Each wall is flat, endless, passes through zero and stands at right angles to its row. A trip goes straight from one point to another. Which walls does it cross, in order?

Walls:
(1): [ -6  32 -51]
(2): [-62 -22 -36]
(3): [20 26 25]
(4): [ 40   1 -10]
Trips:
[ 14 -15 -30] to [53 13 25] => 2, 3, 1
[ 47 -18 -48] to [-19  43 -34] => 2, 4
[   1   -4 -121] to [-71  70 -51] => 4
[-71 -42  24] to [-26  -1  -4] => 1
[-50 -11 -62] to [  0  10 -48] => 4
[-55  16 -46] to [12 40 69] => 3, 2, 1

Walls:
(1): [ -7   0  38 -40 -42 -16  44  19   6   9 -30  23]
(2): [ -78   54   13  -22 -114  -23   59  -37   47   23    9   -4]
(3): [-27 -35 -11 -15 -26  45  33  -3  15 -29  77  68]
(4): [  7  21 -89  -8  23 -31 -14 -14   0  -8  68  57]
Trips:
[ 70  15 -22  15  36  24  70 -40  44  19 -42 -99] to [  3  -3   4 -11  30   5  74  42   3  67  12  38] => 1, 2, 3, 4
[ -4   3  45  -8 -42 -31 -24   1  38  -3 -26  46] to [ 26  56   4  14  -8 -69 -14  35  22  51  -8 -50] => 3
[-19 -76  11  -3  40 -20  27   7  11  35   8  -4] to [-25  48 -24 -75 -19  -3 -39   3 -62 -71  32 -15] => 4, 1, 2
[ -7 -44 -20 -12 -26  -9  46  -6   5 -43  25 -23] to [ 85   7   5 -26  31  29   9 -17  68 -52  25  12] => 2, 1
[-53   4 -79 -43 -22   6 -14   6 -30 -16  -2 -62] to [-31  22  -6 -25  -1 -63 -16  66  13  19  20 -19] => 1
[-34 -33  -7  32 102  46 -57 -51 -60  25 -53 -44] to [-48  50  23  37  14  50  75  96  -6  31  84  51] => 3, 4, 2, 1

Walls:
(1): [-40  47 -29 -22  44  27 -21  42   4 -64 -13 -69 -12 -20  37 -37 -47  12
  14  -3 -36  91  22 -15 -60 -74 -27  -2 -29 -17   2 -23 -49 -57  11  13
  27   5 -61  48   4  57  24  14   5 -48   0 -35]
(2): [ 14 -26  46  51  33 -24 -24  15  -8  25 -79 -10  47  17 -24 -47 -17  14
  17 -21  44  64 -11  11 -14 -15   9 -28 -33  30 -16  -9 -38 -12  92   3
 -23 -14  50  60   1 -30   9 -14 -11 -75 -25 -12]
(3): [ 43 -61  -5 -23 -65  32 -14   6  27 -87  -9 -75  15 -38  -7 -20  18 -36
  31  44  -6   7 -16  33  18  -2   6 -27 -43  10  77 -79 -14  -1 -40 -48
 -11   2 -63 -28 -44  43 -33 -16 -31 -43  39  33]
Trips:
[-36 -38  78 -37 -24  82 -14 -46  49 -70 -23 -61 -72  40   7 -59 -13   1
 -75   9  24  39  48  24  -7 -56 -21 -25 -23 -57 -43   1  10  48 -42 -20
 -32 -52 -40 -50  26 -23  10 -14 -36  58 -11  52] to [ 26  -9  68   4  55  70  -3 -18   3  24  55 -57  33   2  52 -10 -20  50
 -18  74 -18 -41  -5  26 -72 -44 -14   6  -8 -38  18  20 -39 -33 -22  30
 -26   6  54 -20  21 121  54 -12  89  37 -25  16] => 3
[-99 -15 -13  11  -8   3  -7 -66   9  47  79  16  19 -39  51  94 -57 -18
  44  -4  20 -80 -14  13 -15 -85  53  -2  30  11  15   9 -43   3 -17  31
   9  49 -61   3  -7  13   8 -14 -42  30 -20  -9] to [ -16   18   13   -1    6    2   13  -47   95  -93  -51  -16  -23  -14
   33    1  -61  -22  -31    0   23  -53 -102   11   57   16  -48  -18
  -43    7    4   29   82  -56  -93  -50  -31    0  -48   21  -52   22
   47   -5   19   31    0  -54] => 1, 3
[  11    8  -39  -20   15   30  -37   58   40    2  -17   11  -34   45
  -36   -8  -37   23   12  -51   29  -19   -7   10 -119  -45   -3   29
    7   13   24    5   -2   -9   36   21    6   42   16   86  -42   18
   12 -105  -25   -6   55  -80] to [ 26 -39  39  -2  95  77  22 -28 -15 -62   7  45 -35  -8  83   0  11 -32
 -71   2  28  34 -20  -1 -87  20   2 -15  14 -33 -45  57  32  50  87  78
 -65 -62 -89  10  41  71 -37  17  19   5  49   1] => 2
[ 41  32  -6 -31   8  88   0  28 -40  66 -27 -27  25  23 -34  -3 -25 -21
 -71  47   5 -27  90 -14  28  77  15  31  10 -20  10  16  62 -15 -75 -12
 -42  12 -41 -64  21  28 -41  -7 -29  39  55 -23] to [ 43   5   0  -4  60  -7 -12  44  22 -41   0 -12  18 -41  17  56  -9 -12
  -8  16   3   8 -96 -26  -4  -4 -45  19  43  15 -14  39   6  20  -8 -26
  23   4 -56  -4 -11 -74  -1  -4  16  26 -42 -71] => 3, 1
[ 56 -33  21  19   0  23  15  -2  32  -2 -18  28 -46  66  11  32   8  34
  60  -3 -40 -74  16 -90   1 -42  -1 -16  56  38  38 -14 -17  54  18  16
 -11 -45  64 -28  14 -29   0 -15 -50  44 -19 -17] to [  6 -40   3  35 -50  59 -59  11 -70  42 -23  12 -20  -4 -43   5  55  25
  28 -68 -25  39 -43   0 -12  42  62  81  40  -8 -59  10   6 -16 -57  19
   7 -23  57  37  57  10  45  33  98 -17   3  32] => 2
[-85  10  28  20 -19 -10 -13  18 -39   8   5 -47  -3 -48  29  48  -7  27
 -39 -25 -82 -19 -41 -10 -21 -56  34   6 -45  26  48  -6 -44   0 -59 -12
  31  44  -1  30 -40 -48  37  17  31 -35   3 -65] to [ -2  65  96  31 -37  -3 -22  -5  36  -8   9  50  26  31   1  12  32   7
  23 -31 -79  84 -10 -45 -68  40   7  52 -41  10  18  64  36  30  11 -12
  25  44 -26 -54  75   6  41  68  30  63   9 -28] => 3
[  7  13 -22  -3   1   5  -3 -27  22   4  49 -17  24   8   0  36  -8  41
 -49  35  32  10  -7 -22 -41  20  23  -1 -24  37  40 -85  44 -18  56 -42
 -15  44  18  42 -99  -6  11  27  23  57 -15  38] to [ 41   6  -4 -23 -25 -19  -6 -15  45  44  35 -20 -64  41 -35 -37 -23  -5
   4  40  -1  43  -4 -25 -28 -46 -32 -19 -33  61 -44   0   4  21  25 -37
  71   6 -20 -64  52  39 -23  16 -33 -46  17   5] => 1, 2
[  37   19  -12  -16  -70  -63    3   29    9  -33   12   32  -41  -11
   -4  -26  -23   33  -22   12   37   10  -19  -17   35   76  -18   79
   32  -18  -33 -101  -27  -12   10   23   -9  -81  -36  -26   -9  -23
  -21    0   64  -46    6   60] to [ 32  64  53 -56  59   4 -41 -41   9   9  25  40  19  -4  -9 -29  18  22
   2  -6  85  45 -26 -24  37 -56   5 -33  34 -11  56  41 -35 -26 -40 -26
  -8 -57  19  14  35  -4  -1  18  -3   5  -6 -30] => 2, 3, 1

Walls:
(1): [  95   -5   30  -10  -18  -59  -50  -48  -80  -39  -30    0   -9   37
   18    2  -53   42    9   42   48    7  -46  -25  -95 -121  -51  -19
  -18   -8   43   -7  -22   20    3  -17   65    3  -61   52   12   24
   29  -43  -25   14  -88   -9]
(2): [-32  24 -20  -8 -55 -30 -33 -25  40   3   8 -14 -29 -44 -79 -94 -38 -28
 -27 -19  63   1  18 -81  17 -31  83 -32 -15 -25  29 -22  -9   5 -33  -4
  81  -9 -23  39  38 -13 -23  40  15  61  15 -76]
(3): [  0 -22 -20   6 -42   5  38 -60 -58  32 -54 -40 -20 -42 -35  31  15 -57
 -48  35  46   8  39 -10  12 -15 -23 -25  63  55  50  26  42  12  15 -28
  52  34  88 -14  49  -1   6 -30 -48  -2  32  17]
Trips:
[ -1  21 -43 -45  61 -11   3 -65  48  18  21  49 -11   0  -3 -26  37 -13
 -31  -1 -27  36 -43 -36 -89 -10  26 -17 -22  20 -47  38  34  34 -80 -57
   5 -66  40 -10  48 -28 -30 -39 -71  31  40  43] to [ 27  -6  35 -19 -24  -3   5  37  91   5  78 -49   8  -2  19  15  57  -2
  13  -2  37 -51  -3  11 -14 -20  -8  66  -1  32  28 -14 -10   8  20   3
  30 -89 -28  -3  -6   4  -8 -19 -14 -50  29  49] => 3, 2
[-54 -47  -9  18 -56  74  41  38 -39   9 -45  11  -2  34  67 -24   1 -44
 -91 -54   5 -31 -16 -20  -3  91 -55  54 -65  16 -37  -9  45   3  52  14
  21  53  60 -11 -16  36  -9 -30 -52 -28 -23   0] to [ -7  43 -36  30  13 -16  13  15 -29  14 -20  -2  73 -24   7  34 -10  35
 -53 -14 -22  65  51  37 -81   9  19 -55  15 -19  10   3  23 -49  11 -73
  -3 -22  42 -24 -58 -38 -40  41  53  17  32  16] => none
[ 10  31 -20 -30  13 -42  28  42 -24  69 -28  -9  27  49  33  -9   2 -12
 -72  15  80  -6  30  23 -36  24 -45  -9  55   3  45   8  27   1  20  97
 -61 -14  32  15  11  96  32  58 -36  -4 -64  10] to [-17  69  64  35  31 -53  34   2  51  25  13  45  27  41 -33  56  15  12
   9 -30  13 -17 -77  38  90  15 -12 -34  14 -56 -65 -61   8 -11 102   4
   8   4 -13  40 -70  11 -14 -73 -17  -7  69 -34] => 1, 3
[-34 -36 -18  21   7  20 -20   2 -24  24 -53 -14 -60  22  33   3 -25  62
 -84 -32  31 -10  94  30 -67  -6 -11  42  71  -5 -75  39  -7  29   4  -6
  41 -33  55  26 -98  12  42  37  23  -3  65 -48] to [-45   3   1   9 -55 -55  26   0  51  21  42 -16   2  70 -19  10  41  45
 -17  75 -29  35 -23  41 -13 -46 -13  31  27 -77 -34  52  23  -4  -9   6
  -2  20  39  -7 -33 -14   0   4   4  39 -51 -50] => 3, 1
[-10 -27 -24 -16  35  66  -2  41  16 -50  29 -14  41  60   7  15   3 -25
  30  -3  32   9  28   4  30  13   9 -60  24 -13 -48  46  13 -74 -17  -4
  17 -20 -59 -80 -13   4 -21 -36 -11  26 -51  30] to [ 24  35 -64  43  18  -3 -11  11   6 -41 -49   7 -56  37 -34 -71  -5  46
  22 -47 -41 -11  76  17  -5 -35  22 -42  40  -2 -21  33  -5 -14  30 -18
  19 -69   4  22   1 -31  14  28 -10  26 -83  -5] => 2, 1

Walls:
(1): [ 27 -38 -41  41 -10  13 -16 -40 -11 -18 -69 -22  63  27 -34 -51  -7   7
   3 -36 -34 -36 -12  44 -23 -47 -54  52  48  13 -35 -24 -15 -22  49 -13
  33 -32  15 -53  -5 -13 -44   1  -6 -19 -46  48]
(2): [-24  28 -59  -9  50  29  74  11  -8 -60 -31 -10  12  46  24 -46  11  36
  20  25 -53 -25 -25  10  18 -72   8 -26 -31 -65  34  42  19  -7  11  31
  -6  37 -41  21 -29   9  40 -38  40 -29  46  12]
(3): [-62  -9 -15 -17 -14   9  29 -17 -20  39 -61 -16  -1 -23 -44  48  10  -9
 -22  36  -9 -31  47  31  44 -13   6 -22 -73  25  22  37  77  13  12  10
 -31 -20  29  83  38  26  16  28 -28 -64  25  32]
(4): [-12  55  52  46 -11   6  44 -27  41  13 -46 -42 -18 -55  -2  27  -2  43
   3 -39 -25   0 -31 -20  -2 -10  -6  -5  -7  15 -18  11 -35  82   6  31
  75   1 -19   4  12  69  95  23 -74 -18  25 -39]
(5): [-58  30   1  22  15 -33  26   2 -61  -4 -21   3   8   3  26  -8  49  -2
 -28 -20 -25  19 -27 -34 -81  21  32  20 -32 -47 -48   3 -47   8  59 -47
  20   3 -33   6 -36 -11  13  57  76  17  -7   3]
(6): [-57   4   3  -8 121  66   9  51   7   1  -2 -32  -7 -11  25  -8   2 -11
   5  46 -27  20   7 -42 -13 -36 -34  12 -33 -40  28 -26 -58 -14  -6   7
 -17 -93   5  68 -28  10  19  17 -49  -2 -22 -18]
(7): [  4 -54 -53 -17  19  -2 -28  31  -1   5 -36 -19 -48 -17 -31 -44  -8  10
 -34 -19 -19  30  11 -57 -43  47 -45   8   9 -42   6   7 -10 -26  13 -30
  -3   0 -26 -23  39 -20   8 -38  28   1 -10  24]
(8): [  19  -61    7    3    4  -36  -14   -9  -64   17  -20   38   -3   38
  -39  -27  -24  -14  -22   -5  -22   19  -26   32   -3   28  -21  -11
  -24   59   18  -30    3   47  -10   55   11   -7   24   22  -27 -102
    3   10   22   31  -38    3]
(9): [-18 -46 -49 -18  24 -14 -28  47   3  -3  58   0  49   8 -71 -17  17  36
 -30 -20  46  31 -22   5 -27  -5   5  11   6 -26 -48 -58  47  92  -1 -38
  20  32 -54  22 -53 -13 -18  11  16  66 -28 -11]
(10): [-43  31   1 -20 -65  28  42  -8 -25  11 -30  45  33  -5   1  20 -51   3
 -71 -31   1 -13 -10  22  72   3  10 -58  57   8 -36   7  23  46  -1 -17
 -34 -10  42  -4  38 -22 -26 -16  41 -45 -35 -99]
Trips:
[-42 -47 -12  49 -17  17  10   2  39  24 -47  68 -90 -31 -19 -15  65 -17
  18 -25  26  -8 -44 -26 -14  29 -58 -32  67  73  53 -15  34  39  30 -25
  47  -5  -3   3  32  18 -46 -19  16 -23  83  43] to [ 31  -7  12  13   1  -2  35  71 -33  13  -9  37  23 -14 -17 -29  27  17
 -60  -5 -48   5 -20  25  23  18   1  33 -25  -3 -36  23  -8 -10 -36 -59
   0 -41  -5 -41  -4   9  47   3  10  19 -37 -17] => 10, 5, 9, 3, 6
[ 54  10 -35  -3  37  46  29   0   3   9   0 -24 -23 -38 -23  26   1 -35
  17 -21   4  24 -25  23  37  20  25  74  39   6   1 -22  -8  63  35  12
  -5  15  30   0  59 -12  15  62 -12 -66 -42  13] to [  0  47 -28 -47  36  19  50 -64 -33  -8   7  13 -10  18 -42  14 -16   5
  -1  36  65 -80  -7 -17 -15  60 -10  32 -55  70  26 -80 -34 -20  19  11
  -6  10 -54 -20 -14   2 -49  41 -24 -47 -24  37] => 10, 4, 5
[-50  31  -9 -10   2 -15  19  -5  47   9  28 -26 -47  39   6  11  -5   4
  70  10 -26  18  -2   8  11   8  17 -55  62 -14 -54 -31 -35  20 -35 -51
  14 -51  14 -11  26   4  23  21  -8  -7  23 -27] to [  3   5   8  -9  31 -24 -19  -9 -23 -23  63   9  46  25   3 -29 -39 -47
 -20  13  20 -71 -15   3  23  45 101 -13  53  38 -16  -2 -14 -22 -28 -65
  42  17 -41 -19   3 -22 -50   3   3   9 -25  20] => 9, 6, 4, 1, 8
